Each wall is flat, endless, passes through zero and stands at right angles to its row. A trip goes straight from one point to another. Which walls does it cross, in order?

Walls:
(1): 0.9; 2.5
(2): -4.2; -1.2
(3): 2.8; 0.3
(4): -5.1; 0.9
Trips:
3.4; 4.5 to 4.9; 5.0 -> none
5.9; 0.9 to 3.4; -3.2 -> 1
-5.8; 0.4 to -3.7; -4.0 -> none
-2.9; 1.5 to 0.9; 1.8 -> 2, 3, 4

Walls:
(1): -6.7; 4.4; -5.8; 0.4; -1.7; -2.0; 2.8; -0.5
(2): -2.5; 0.4; -2.2; 4.2; 4.3; 1.5; -6.3; -7.0
(3): 0.2; -3.0; 3.3; 2.4; -4.1; -2.3; -3.8; 0.3
Trips:
-2.2; -0.6; -0.9; 5.0; 1.2; -6.0; 5.8; 3.1 to 1.5; -2.6; -2.3; 4.1; -5.0; -7.8; 4.5; 8.9 -> 3
-1.9; 0.3; 0.2; -3.9; 4.1; 1.0; 4.3; -0.4 to 1.6; -2.7; 0.8; 2.3; -1.1; 0.4; -0.4; -6.9 -> 2, 1, 3
0.5; -2.3; -1.3; -5.1; 0.7; 5.6; -2.4; 0.0 to 5.4; 7.3; -0.8; 0.1; -1.6; 1.6; 2.5; -2.0 -> 2, 1
7.4; -2.5; -2.3; -0.3; -0.2; -2.5; 3.2; 4.2 to -4.0; 1.7; 0.7; -0.2; 4.4; -3.7; 0.7; 1.6 -> 1, 2
-4.9; -0.6; 3.0; 0.8; -6.0; -1.3; 4.5; -1.0 to 3.8; -2.0; -1.3; 1.3; 1.0; -3.8; -4.0; 1.3 -> 1, 2
1.7; 1.5; 4.3; 3.0; 3.7; -8.4; 0.1; -3.5 to 1.3; 4.4; 2.6; -7.0; -1.8; 1.9; -6.2; 2.6 -> 2

Walls:
(1): -0.9; -3.7; -6.8; -1.7; -4.7; 8.6; -2.8; 4.3; -2.6; -2.9; -2.8; 0.1; 1.4; 5.0
(2): 1.7; 1.6; 0.7; 2.4; -2.1; 7.8; -4.5; 3.0; -0.1; -0.5; 6.5; -5.1; 2.2; 2.2
(3): -4.6; -1.7; 3.4; -4.5; 1.8; -1.7; -0.5; 0.1; 5.4; -0.2; 2.2; 4.9; 2.0; 4.4
Trips:
-3.1; -2.9; 5.1; 0.3; -2.4; 6.3; 0.5; -4.2; 2.9; 2.9; -0.5; -2.3; -9.2; -2.9 to 1.4; -4.7; 5.9; 2.2; -2.9; 0.2; -5.8; 2.2; -4.0; -3.3; -3.6; -2.5; 2.1; -1.2 -> 1
-8.7; -2.9; -4.5; -1.5; 0.3; -0.6; 4.6; -1.1; -3.0; -0.2; 1.4; -0.9; 1.0; 10.2 to -2.0; 3.0; 0.1; 3.6; 0.6; -2.6; 1.9; -2.5; 2.8; -8.2; -0.7; 0.3; -2.2; 0.7 -> 1
3.4; 2.9; 4.3; -2.2; -4.5; -0.1; -0.1; 1.1; 1.4; -0.1; -0.1; -0.9; -2.3; 0.0 to -4.5; 3.9; 0.3; -10.4; 4.9; -5.7; -1.6; -5.5; 5.1; -1.9; 6.0; 7.1; -3.6; -0.5 -> 3, 2
-0.1; -2.0; 6.4; 2.5; 4.2; 4.8; -1.9; 5.5; -3.0; -7.5; -0.4; 0.0; 7.1; 0.9 to -3.3; -3.0; 2.2; -3.7; 3.3; -0.1; 3.7; 3.9; 12.2; 1.8; 4.3; -3.9; 6.0; 2.6 -> 1
0.7; -1.4; -2.4; 1.3; -1.0; -1.0; 5.5; 4.7; 0.8; 3.4; 1.4; -1.5; 1.9; 1.9 to 1.9; 0.8; 1.2; 0.8; -1.4; 2.6; -2.9; -2.2; -0.5; -2.0; 3.6; -0.4; -0.5; -1.1 -> none
-0.4; -3.2; -4.5; 4.7; 0.5; 2.3; 3.9; -3.8; 2.4; 0.3; 2.9; -3.2; 3.3; 1.7 to 3.7; 0.2; 1.2; -0.6; -0.9; -0.9; 1.1; -1.9; -0.5; 5.1; -1.1; 1.9; 6.4; 1.1 -> 1, 3, 2
2.6; -4.3; -0.2; 2.5; 4.1; -1.1; 2.8; 0.6; 0.4; -2.3; -1.3; 1.1; 3.6; 3.8 to -0.8; -8.5; 2.1; 4.4; 7.4; -3.2; -0.9; 1.0; -6.2; 1.5; -0.9; -2.5; 3.4; -1.4 -> 1, 3
